Each row of a before or after table is a point. One or more steps were done to the points. Then noise was added and the rows were shuffled. The steps act on columns, c1 being the first. What was done? A step turns or swaps two columns, mirrors them in a line or flattens them onto one, adds a multiple of one to another, or multiplies or shifts one. Angles are multiples of 10 degrees, from the lower column toward the higher: turns from -170 to 170, lines from 10 to 170 but not 90. Use the fewest steps. Two steps may share a column if one is a turn and the other turns, adds or multiplies; they go together, in the order done. Otherwise the lowest column goes first.

Before, 14 rows:
[[-17  28  -7]
 [  8  22   6]
 [-27   8   0]
 [-21 -15  -2]
 [-19   5  -9]
 [-12  40   0]
 [ 34  12  37]
 [ 47  19  30]
 [ 10  42  -6]
 [ 46  14  30]
 [ 39   9  46]
 [ 49  17  13]
 [ -3   6 -16]
 [-25   3  -8]]
After:
[[  9  28  16]
 [ 11  50  12]
 [-25 -16 -15]
 [ 34  31  50]
 [ 51  58  35]
 [-13  26  10]
 [-19 -10 -12]
 [-17  15  -4]
 [ 41  31  59]
 [-23 -31 -17]
 [-28 -19  -8]
 [ 45  46  51]
 [ 48  52  50]
 [ -3  10 -13]]
Steps: add 1 times c1 to c2; turn c2 and c3 by 20 degrees

Before:
[[ 46   8 -37 -10]
 [ 12   3 -42 -22]
 [ -3 -46   7   7]
 [ 21 -28  -4 -45]
 [ 12 -11 -31 -25]
 [-26  13   0 -20]
 [  1  -8 -32 -48]
 [ -7   3   7  -1]
 [-28   9   3  -3]
 [ 17   9   3 -16]
 [ 11  23  10   7]
 [-14 -22   3   1]
 [ 18  -2  -2   6]]
After (13 x 4):
[[-13 -20   7  11]
 [ 17   7  -3 -28]
 [ -8   1   0   3]
 [ 12   0  -1 -33]
 [ 21 -24   8 -59]
 [-26  11  -4  -3]
 [ 13  14  -6 -31]
 [-29   7  -3  16]
 [ 19  -2   0  -7]
 [ 10  17  -6   0]
 [ 46  18  -7 -40]
 [ -4 -43  15  10]
 [  1   3  -1 -49]]
Steps: add -0.7 times c1 to c4; flatten c2 and c3 onto the line at 160 degrees

Before (11 x 8):
[[-25  19  13 -12  21  13 -10  16]
 [ 41 -37   7  37 -16 -54   1  50]
 [-16  29  38   5   3  12  17  -8]
 [-16  26   9 -16   2  -9  27  -2]
 [  8 -11   6  45 -52 -37 -38  21]
 [-36  17  36 -12   1 -13  16   6]
 [  9   4 -18  24 -31 -40 -11  17]
 [ -2 -27   7  12 -33 -52 -20  19]
 [ -3  26  30  -9  18 -23 -10 -15]
 [  9  24  34 -35  -8   4   6  16]
 [  9 -37   6 -14   5  -3  27 -18]]
After (11 x 8):
[[-17 -18  -2 -18 -17 -11  27  25]
 [-27  -1  15 -12 -28  14  -6  53]
 [ 43  15   3  37  34 -54   3 -11]
 [ -1  -1  12  15  43 -53 -16  21]
 [  7 -21 -12  23  21 -41 -14   5]
 [-15 -22  32   4 -22   9  31  16]
 [ 11 -24  27 -34 -10   4  19   0]
 [ -4  -8  33 -10 -32 -21  -1  -8]
 [ 10  32  -5 -17  19  -4  26 -31]
 [  9 -26  17  47  46 -37 -35  10]
 [-35 -13  28 -15 -13 -13  25  61]]
Steps: add -1.5 times c1 to c8; turn c2 and c5 by -140 degrees; turn c3 and c7 by 20 degrees

Before:
[[-30  28  14  -6 -40  43   9 -22  37]
 [-10  -7  28 -20  42 -28 -13 -24  13]
 [ 10 -21 -15  26  -3 -24 -18  31   7]
 [ 18 -53 -10   7   6 -47 -20   8  43]
 [ -3 -55 -26  -5  -2  -8  -3  35  30]
 [ 12 -21  28 -16  15  12 -39  19  19]
 [ 16 -25  41 -17  13 -17 -20   2   8]
 [ 25   5 -18  24 -25  43  31   8  39]
 [-13  18  31 -21   0  31 -25 -25 -14]
 [  5 -14  16 -28  22 -13  -6  36   1]
 [ 25  13 -29 -21 -44  60  10  -7   1]
 [ -4 -34   3   6  40  -3 -23  -1  18]
 [-28  -8  59 -18  -9  40  10 -32 -20]]
After (13 x 9):
[[ -4 -53  16   5  11  -5  19  15  -4]
 [-30  -2 -18 -15 -17  40 -31  19 -59]
 [-11 -32  15 -20  36 -26  -3  28 -28]
 [ 18 -43  42   7 -40 -45  21   6   9]
 [ 25  39   1 -21 -32  60 -12  -3  28]
 [  5 -22   1 -27   7 -13  28 -24 -15]
 [ 16 -25   9 -16  -9 -20  17  10 -44]
 [ 10 -13   4  23 -19 -25  34  -9  15]
 [ 25  17  38  23 -22  43 -19 -24  19]
 [ 10 -27  19 -17  -3  10  43  11 -26]
 [-31  49  35  -4 -18  41 -22  11 -13]
 [-13  12 -15 -20  17  29   2  34 -31]
 [ -2 -41  30  -8 -50  -7  24 -24  24]]
Steps: turn c2 and c5 by 40 degrees; multiply c5 by 1.3; turn c3 and c9 by -90 degrees; turn c7 and c8 by -140 degrees

Before, 10 rows:
[[ -6  15  -2   3 -14   6   8  -2  11   1   7  40]
 [ 19 -43  -7 -15   5   9 -27  -3  -2  26   8 -39]
 [-40 -10  -4  -3  14  41  14  -3   6  29  59 -35]
 [ -4  15  15  47 -24  -3   5  26 -28  39 -29   3]
 [ 20  36 -22   5 -16  -3 -39  15  60  12 -11 -11]
 [-21  20 -13  25 -21   7  18  25 -31   1 -39  28]
 [ 12 -31 -20   9  23 -33 -43  -5   8  10 -32   5]
 [ 28   4 -33  17   3 -29  24  11   9  -2   3   6]
 [ 22  11 -11  14   9  28  -5 -32 -20  12   5  -5]
 [ -5  -6  14   7  10   2 -12   5 -14  -5   4 -14]]
After, 10 rows:
[[  2 -31  36   8 -25 -31  24  13   4 -35  13   4]
 [-27  12   6  15  -1  30   0  33 -17 -19 -13  -5]
 [ 50  34  20   5 -41  -4  -4  19  39 -12  -6 -12]
 [ 12  14  -3   3   1   8 -12   1  -3  11  -6  38]
 [ -9 -44   0 -16 -21   6  -1  16   8 -30 -10 -38]
 [ -1   3  24  18  23 -34  -6  16  28   5 -25   4]
 [-13  -7 -12   8  -6   0  14 -11   1  -3   6 -12]
 [-26  13   7  48  -9  -3 -43 -25  12 -16  32   2]
 [ 20 -10 -34  -3  20  40 -16 -24 -26 -25 -47 -35]
 [-22  20  33  28   7   7 -19 -38  -1  18  21  29]]
Steps: turn c1 and c9 by -110 degrees; turn c8 and c9 by 130 degrees; turn c3 and c11 by 140 degrees; turn c5 and c7 by -60 degrees; turn c7 and c10 by 140 degrees

Before, 10 rows:
[[-31 -19   4 -12   5  14   7   6  12 -16  -6  -4  -3  -3]
 [ 10   7   2 -10   6 -12  10  -3 -12  -7 -17   0  -6 -18]
 [ -3   5   2  -1 -13  -8  10  -3  52  -7  -3  -2   2  19]
 [  7  -8  11 -20 -12  31   2   3 -12 -13  -6  -4  -7 -14]
 [ 11   2  11   4 -10 -12 -12   1 -12 -27  -2   5  -8 -10]
 [ 10  -3   7   2 -15  28   7 -37  -8 -11   1   3 -49   1]
 [ 12 -11  15   4  56  -6  12   8  14 -12 -16  -2 -13   0]
 [  9  -2   3 -23  -8   0   6 -43 -10 -21   1   8   1 -18]
 [  7   7  23   3  33  -9 -21   5  -6  -7  -5   7 -21 -18]
 [  9   5   1  -3   3 -13 -33   3  -2 -16  -8  10 -23  10]]
After (10 x 14):
[[ -7  -4   1   4  -9 -13 -12   2  -4 -29   2 -10  22  -5]
 [ -6  10  -5  -9   1 -12  10  -5  -2   2 -15 -18   5   0]
 [ -3  22   1   2  24  -9 -21   6  -3 -43   2 -17   1  -7]
 [  2  19  -3   2  54  -6  12   9 -17  -4  -8   0   7   2]
 [ -4  -6   0 -15  -6   0   6 -47  -3  -1   2 -17  21  -8]
 [ 10 -14  -1 -13  15  14   7   5  20  -1  -4  -2  15   3]
 [ 18  -3  -1   0 -13  -8  10  -3 -23   9  -2  19   8   2]
 [ -2   6  -4  -3   1 -13 -33   3  -7 -60  -6   9   7 -10]
 [ -4 -10   1   8 -11  27   8 -36  -4 -44   3   1  -6  -3]
 [ -5 -13  -2 -20  -6  30   2  -2   1  -9  -1 -14  10   4]]
Steps: turn c1 and c9 by -120 degrees; multiply c1 by 0.4; turn c2 and c5 by -30 degrees; flatten c3 and c11 onto the line at 70 degrees; turn c4 and c8 by 10 degrees; turn c10 and c13 by -70 degrees; add 1 times c7 to c10; turn c12 and c14 by -90 degrees
